Each row of a before or after table is a point. The points were changed in one or more steps. Then noise was added and the rows were shuffled. The steps act on how far a point lies along the listed directions, d1 being the first. What was done? A step turns or swaps two directions, mirrors them in a line or flattens them onto one, adds a multiple of one to another, or multiplies one. Angles are multiples of 10 degrees, from the lower direction toward the higher: turns from -170 to 170, lines from 10 to 170 but not 90. Use the fewest steps. Two steps may share a direction if one is a turn and the other turns, adds or multiplies; they go together, in the order done. Otherwise the lowest direction goes first.

Directions:
(1): [-4.5  2.9]
(2): [-2.9 -4.5]
Before (13 x 2)
[[ 4.5  0.0]
 [ 3.5 -2.7]
 [ 1.8 -3.5]
 [ 2.1  3.4]
 [-5.6  4.5]
 [-2.3  3.4]
 [-2.2 -3.1]
 [ 5.2  1.2]
 [-3.4  0.9]
 [ 4.6 -0.6]
 [ 2.5  0.1]
 [-9.0  6.6]
 [ 3.3  3.9]]
After (13 x 2)
[[  3.6  -1.5]
 [ -7.2  -0.2]
 [ -3.2  -1.5]
 [  0.0   5.2]
 [  4.0   2.6]
 [  0.3  -3.9]
 [-11.0  -0.8]
 [  3.2   4.2]
 [ -4.0   1.1]
 [  3.4   3.0]
 [  4.3   0.3]
 [ -0.7   4.0]
 [  1.9   1.6]]
Steps: turn d1 and d2 by 40 degrees

Directions:
(1): [ 3.4 -1.6 -5.4]
(2): [4.3 4.8 1.3]
(3): [ 3.6 -4.2  3.5]
Before (11 x 3)
[[ 1.2  4.8 -1.1]
 [ 1.5  3.4 -1.9]
 [ 0.3  4.8  1.3]
 [ 2.0  5.0 -2.3]
 [-0.1 -0.3 -4.8]
 [ 1.0 -1.8  3.0]
 [-2.2  2.1  0.1]
 [ 7.8 -3.2  5.7]
 [-0.4  4.2 -0.7]
 [ 2.0 -3.3  3.9]
 [-6.7 -6.2 -5.0]]
After (11 x 3)
[[ -3.2   2.9  -3.3]
 [ -7.7 -10.8   0.3]
 [ -1.5   1.8  -2.7]
 [  2.6  -1.8  -0.6]
 [  5.7   1.9   0.0]
 [  4.5   0.2   1.2]
 [  5.2   2.4   3.9]
 [ -2.8  10.0  -2.7]
 [  5.2   2.1   2.4]
 [ -1.2  -2.3   4.0]
 [  3.6   1.6   3.1]]
Steps: turn d1 and d3 by 170 degrees; multiply d2 by 1.3

Directions:
(1): [ 1.2  7.4 -3.7 -2.6 -3.0 -0.4]
(2): [-0.1 -1.5 -1.7 -3.6  2.5 -7.8]
(3): [ 5.9 -4.1 -3.9 -3.2 -0.4  2.9]
(4): [ 4.2 -1.0  2.7  2.9 -6.1 -3.8]
(5): [ 4.3  2.3 -1.8  5.7  5.1 -1.0]
Before (13 x 6)
[[ 0.2 -0.9  2.3 -0.3 -4.0 -0.8]
 [-1.4  2.0 -0.8 -1.5  1.9 -1.3]
 [ 2.3 -6.0  2.8  1.8 -4.6 -0.8]
 [ 0.1 -3.7  2.0 -2.8 -5.1  1.1]
 [-0.7 -2.1  2.4 -2.2 -3.2 -2.6]
 [-1.0  1.5  0.9  5.3  1.2 -1.1]
 [ 0.0  5.2 -4.8 -2.8  3.0 -0.4]
 [ 1.2  2.8  1.4  3.5 -1.9 -3.7]
 [-0.4  0.9 -2.5 -1.0  2.5 -5.2]
 [ 1.0 -3.0  2.4 -0.1 -5.7 -2.2]
 [ 1.9 -0.9 -3.4 -4.6 -0.9 -2.9]
 [ 0.0  4.1 -0.7  4.9  0.5 -0.6]
 [ 1.5  2.1 -3.3 -2.2  2.5 -2.3]]
After (13 x 6)
[[  0.9   3.7  -4.1  -1.0   3.1  -5.6]
 [ -2.3  -4.7   3.7  -3.9  -5.0  -2.2]
 [  3.0   8.9  -3.5   6.8   1.4  -1.2]
 [  3.3   7.6  -6.2  -2.2   2.1  -3.2]
 [ -2.5  -7.4   4.8  -5.5  -6.7   2.1]
 [  0.9   0.5   1.0   7.8   3.8  -1.5]
 [ -1.0  -5.9   4.1  -1.3  -7.4  -2.1]
 [ -1.6  -2.0   3.6  -1.5  -5.2  -0.3]
 [  2.5   6.0  -0.5   4.2  -1.4  -4.1]
 [  2.0   2.6  -4.7  -7.0  -3.4  -2.8]
 [ -1.0   4.5  -2.2  -2.2   1.0  -1.3]
 [ -0.3 -14.0   7.0   3.4  -2.9   0.2]
 [  2.5  15.4 -10.0  -4.6   0.7  -0.9]]
Steps: multiply d1 by 3; multiply d5 by 2

Directions:
(1): [-4.1  2.7 -2.7 -2.9  6.4 -6.0  3.1  1.1  0.9]
(2): [-5.2  3.5 -2.6  5.1 -1.5  1.7 -3.7  4.8  3.9]
(3): [ 5.0  5.8 -2.2 -0.5  3.4  1.5 -4.0 -4.9  3.5]
Before (11 x 9)
[[ 9.0  0.2 -0.1 -6.0  4.7 -0.4  2.9 -7.0 -4.6]
 [ 2.8  1.5 -0.1  1.8  0.7  3.3  0.8 -1.4 -1.4]
 [-1.4 -1.1 -0.6 -0.5  0.4 -0.9  2.9  0.8 -1.8]
 [-4.7  5.3 -3.2  9.0 -7.6  6.0 -6.3  7.0  2.5]
 [ 0.3  3.1 -2.4 -5.4  3.9 -5.5  2.0 -4.7  1.7]
 [ 5.8 -0.9  3.7 -0.1 -1.3  1.3 -1.4 -6.9 -0.6]
 [-2.6 -3.6  2.2  2.9 -4.0  0.9 -0.9  1.6 -1.8]
 [-3.2  6.6 -3.9  0.6  6.8 -1.6 -2.9  0.3  3.3]
 [-4.1  4.8 -5.0  2.5  4.8 -2.7 -1.0  3.9  3.5]
 [-3.6  1.2 -2.4  6.2 -4.4  2.8 -3.4  2.8  3.6]
 [ 0.3  5.7 -5.2  2.9  4.2  3.5 -3.0 -1.0  6.7]]
After (11 x 9)
[[-6.2 -1.6 -1.6  7.3 -4.7  2.2 -1.8  8.5  1.1]
 [-9.4 -2.4  0.2  4.6 -3.0  0.9 -0.5  8.0 -0.8]
 [ 0.3  1.1 -0.9 -0.3  3.8 -0.3  3.7 -0.5 -1.9]
 [-3.0  4.0 -4.4  3.6  0.2  0.2 -2.8  0.9  4.5]
 [-4.1  9.9 -6.1  4.5  1.0  0.6 -4.4  4.1  4.2]
 [-3.8 -4.7  1.3 -0.7 -6.1 -1.8  3.3  2.3 -1.8]
 [ 1.2 -0.3  2.0 -4.4  5.5 -6.2  3.7 -5.5 -1.7]
 [ 2.6 -4.8  1.2 -6.1  3.2 -3.7  7.2 -1.5 -7.3]
 [ 1.6 -0.5  0.0  0.9 -1.8  2.5 -0.1 -0.9 -0.9]
 [-9.0 -1.6 -3.3  3.0  1.5 -0.6  3.6  6.7  2.4]
 [ 2.9  2.6 -0.4  0.8  1.4  0.7 -3.8 -4.2  1.1]]
Steps: add 0.5 times d1 to d2; turn d1 and d3 by -130 degrees

Directions:
(1): [ 3.7 -3.1 -1.1  0.4 -0.9 -3.2  1.7  4.8 -4.3 -8.2 -3.9 -3.0]
(2): [ 3.9 -0.6 -4.9 -4.4  2.2 -7.8 -0.2 -0.8  6.2  0.6 -0.2  2.7]
(3): [-2.8 -3.1  3.2  0.2  7.4  1.5  0.8 -6.2  3.2 -5.5 -2.9 -0.4]
(4): [ 3.4 -4.8  3.0 -0.1 -4.3  2.9 -3.8  1.2  7.3 -1.0  2.5 -4.9]
Before (10 x 12)
[[ -0.7   0.8   0.1   3.3  -1.3  -0.2  -0.2   1.3  -1.2  -1.6   0.4  -0.1]
 [  0.6   0.2   2.1  -1.0   2.5  -1.8  -1.7  -4.2   2.9  -2.6  -2.4   0.2]
 [ -2.3   1.3   0.3  -0.5   5.0   0.4  -1.0  -4.4   7.4   2.9   2.6   0.8]
 [  2.5  -3.3   0.1  -2.7   2.9  -4.2   2.1  -1.0   0.8  -4.5  -4.0  -1.2]
 [ -4.1  -0.8   5.2   2.5   1.8   2.5   2.7   1.5  -9.0  -7.6  -2.9  -1.4]
 [ -4.7   5.3  -3.1  -1.1   9.6  -3.9   6.2  -5.7  -8.0   3.7  -1.9   5.5]
 [  2.1   0.4  -3.9  -2.2   0.5 -10.7   2.1   2.8  -2.4  -1.3  -3.8   1.2]
 [  0.8   0.2  -2.5   0.5   3.2  -2.9  -1.8   0.2   0.4  -3.3  -2.5   0.1]
 [ -0.6   5.2  -2.4  -4.3  -2.4   0.5  -4.0  -2.9   8.6  14.6   8.1   6.2]
 [ -4.1   1.6   2.8   0.4   7.3  -1.2   4.8  -1.0  -4.0  -2.4  -4.5   3.8]]
After (10 x 12)
[[  1.3   1.9   2.1   0.8  -2.8  -1.1  -1.1   1.6  -4.4  -2.4  -2.4  -1.5]
 [ -8.8   9.9  -0.7   1.1   4.1   3.8   3.2  -3.2 -10.4   8.1   1.0   8.5]
 [ -1.8   4.7  -2.2   2.6   0.1  -0.6   2.3   4.2  -7.8   0.4  -0.2   0.3]
 [  6.0  -4.3  -0.9  -4.6  -3.2  -6.6  -2.6   3.7   7.7  -2.4   1.9  -1.3]
 [  0.7  -0.6   0.4   2.7  -1.8   2.1  -3.9   2.4  -0.4  -1.8  -0.3  -3.1]
 [  4.0   2.0  -1.3  -0.7  -9.9   1.2  -1.8   5.9  -1.4  11.1   7.2  -3.0]
 [  4.7  -0.3   1.1  -1.1  -6.6  -1.9  -0.8   8.0   2.0   3.2   2.1  -1.1]
 [ -2.5  -2.6   7.2   2.8  -4.6   5.3  -3.4   0.0   2.2   1.9   1.5  -5.5]
 [  1.9  -3.6   3.6   0.5  -3.3   2.4   0.4   2.4  -1.7  -3.0  -1.5  -4.6]
 [  0.0   0.1  -0.4   1.8   0.0  -1.7  -1.0  -0.6   3.0  -0.8   0.9   0.5]]
Steps: turn d1 and d4 by 120 degrees; turn d1 and d3 by -120 degrees; multiply d2 by -1

Directions:
(1): [ 4.4  2.5  1.8  2.6  1.2  2.5  5.9  3.6 -1.9  1.0 -6.5  1.7  3.7 -0.4
  1.0 -6.7 -3.4  6.9]
(2): [ 1.5 -5.3 -3.6 -1.1 -6.3  1.9 -1.5 -3.7  3.4 -1.7 -4.3  2.4  0.0  6.5
  2.5 -6.7 -1.3 -4.6]
Before (10 x 18)
[[  2.0   6.7   4.8   2.8   7.9  -1.7   6.8   7.0  -6.2   3.0  -2.7  -1.3
    3.1  -6.8  -1.4   1.4  -1.4   9.8]
 [  2.5   6.8   2.5   3.0   3.3  -1.4   7.0   5.3  -0.5   1.3  -5.7   2.5
    2.8  -2.5  -0.6  -6.4  -1.3   8.4]
 [ -0.1  -4.2   0.3  -2.7  -3.5   0.0  -4.3  -3.8   3.6  -1.3   4.1   1.6
   -0.5   0.5  -1.5   3.9   4.5  -8.4]
 [  3.2   2.1  -2.3  -2.6   2.7   2.3  -1.0   3.7  -1.3   2.1   1.4  -1.3
    0.1  -3.7  -0.1   1.6   1.8   3.2]
 [  5.6  -0.9  -0.3   1.1  -5.5   3.6   2.5  -1.2   2.6  -1.1 -10.2   4.5
    4.8   5.2   3.8 -11.4  -3.7   3.6]
 [  2.7   2.0   3.6   2.6   2.9   2.7   6.9   3.4  -4.4   1.1  -4.7   1.3
    6.3  -3.8   0.2  -3.9  -2.7   9.9]
 [  3.6  -2.7  -0.5  -0.4  -2.8  -0.4  -1.5  -1.3   4.0  -1.2  -2.2   2.7
    1.5   3.6   1.7  -4.5  -1.9  -1.3]
 [ -2.3  -9.1  -3.0  -4.0  -5.9  -2.1  -5.6  -3.3   3.9  -3.7   2.2  -1.3
   -3.5   7.0   0.4  -1.1   3.1  -7.9]
 [ -0.2  -2.3  -1.5  -1.5  -0.5  -0.3  -1.9  -1.7   3.0   0.3   3.2   1.7
   -0.8  -0.1   0.9   0.8   1.7  -3.9]
 [  1.4   4.3   5.3   3.5  -0.1   4.5   3.4   4.5   0.2   1.7  -5.6   0.8
    2.6  -1.4  -1.5  -3.7  -3.3   4.4]]
After (10 x 18)
[[  6.6   1.2   4.4   1.7   0.0   3.3   5.4   2.7  -0.3   0.9  -4.7   3.3
    5.3  -2.0  -0.6  -4.5  -0.3   3.6]
 [ -4.2  -7.1  -4.8  -4.4  -4.6  -3.5  -7.4  -6.2   3.3  -1.9   3.2  -0.5
   -4.4   4.9   0.9   3.6   3.1 -11.1]
 [  3.8   2.0   4.7   2.3   4.3   0.0   6.9   7.9  -3.8   0.4  -4.3  -1.3
    3.3  -2.1  -1.2  -4.8  -1.6  10.4]
 [ -6.1   0.0  -2.3  -2.6  -1.2  -6.1  -5.6  -3.2   4.2  -1.4   6.4  -0.1
   -5.1   0.1  -1.9   5.4   5.0  -7.1]
 [  1.8   2.9   3.5   0.8   4.0  -2.9  -0.1   2.5   0.3   0.8   3.0  -0.2
    1.4  -3.6  -1.2   3.4  -0.4   3.6]
 [  2.8  -2.0  -5.4  -4.1  -1.6   2.7  -3.9   0.3   1.2   0.7   0.5  -0.4
   -1.1   0.6   1.2  -0.9   2.0  -1.9]
 [ -6.2  -5.1  -1.4  -3.1  -2.0  -2.0  -5.8  -5.6   0.5  -1.7   7.3  -1.3
   -1.4  -0.6  -0.9   7.7   3.7  -5.9]
 [ -5.3   0.5   2.4  -0.5  -2.2   0.5  -5.7  -1.1   3.2   0.4   4.1  -1.7
   -3.1  -0.7  -2.9   6.4   2.0  -6.0]
 [  3.0   0.6   0.8   0.8   1.8   1.4   3.0   1.8   0.8   1.6  -0.8   2.4
    1.9  -1.6   1.2  -3.1  -0.6   2.2]
 [ -3.9   6.1   4.4  -0.4   5.5  -4.0  -3.3   0.6  -1.7   0.9   8.2  -2.8
   -0.6  -7.4  -3.0  12.1   4.1   3.0]]
Steps: turn d1 and d2 by -160 degrees
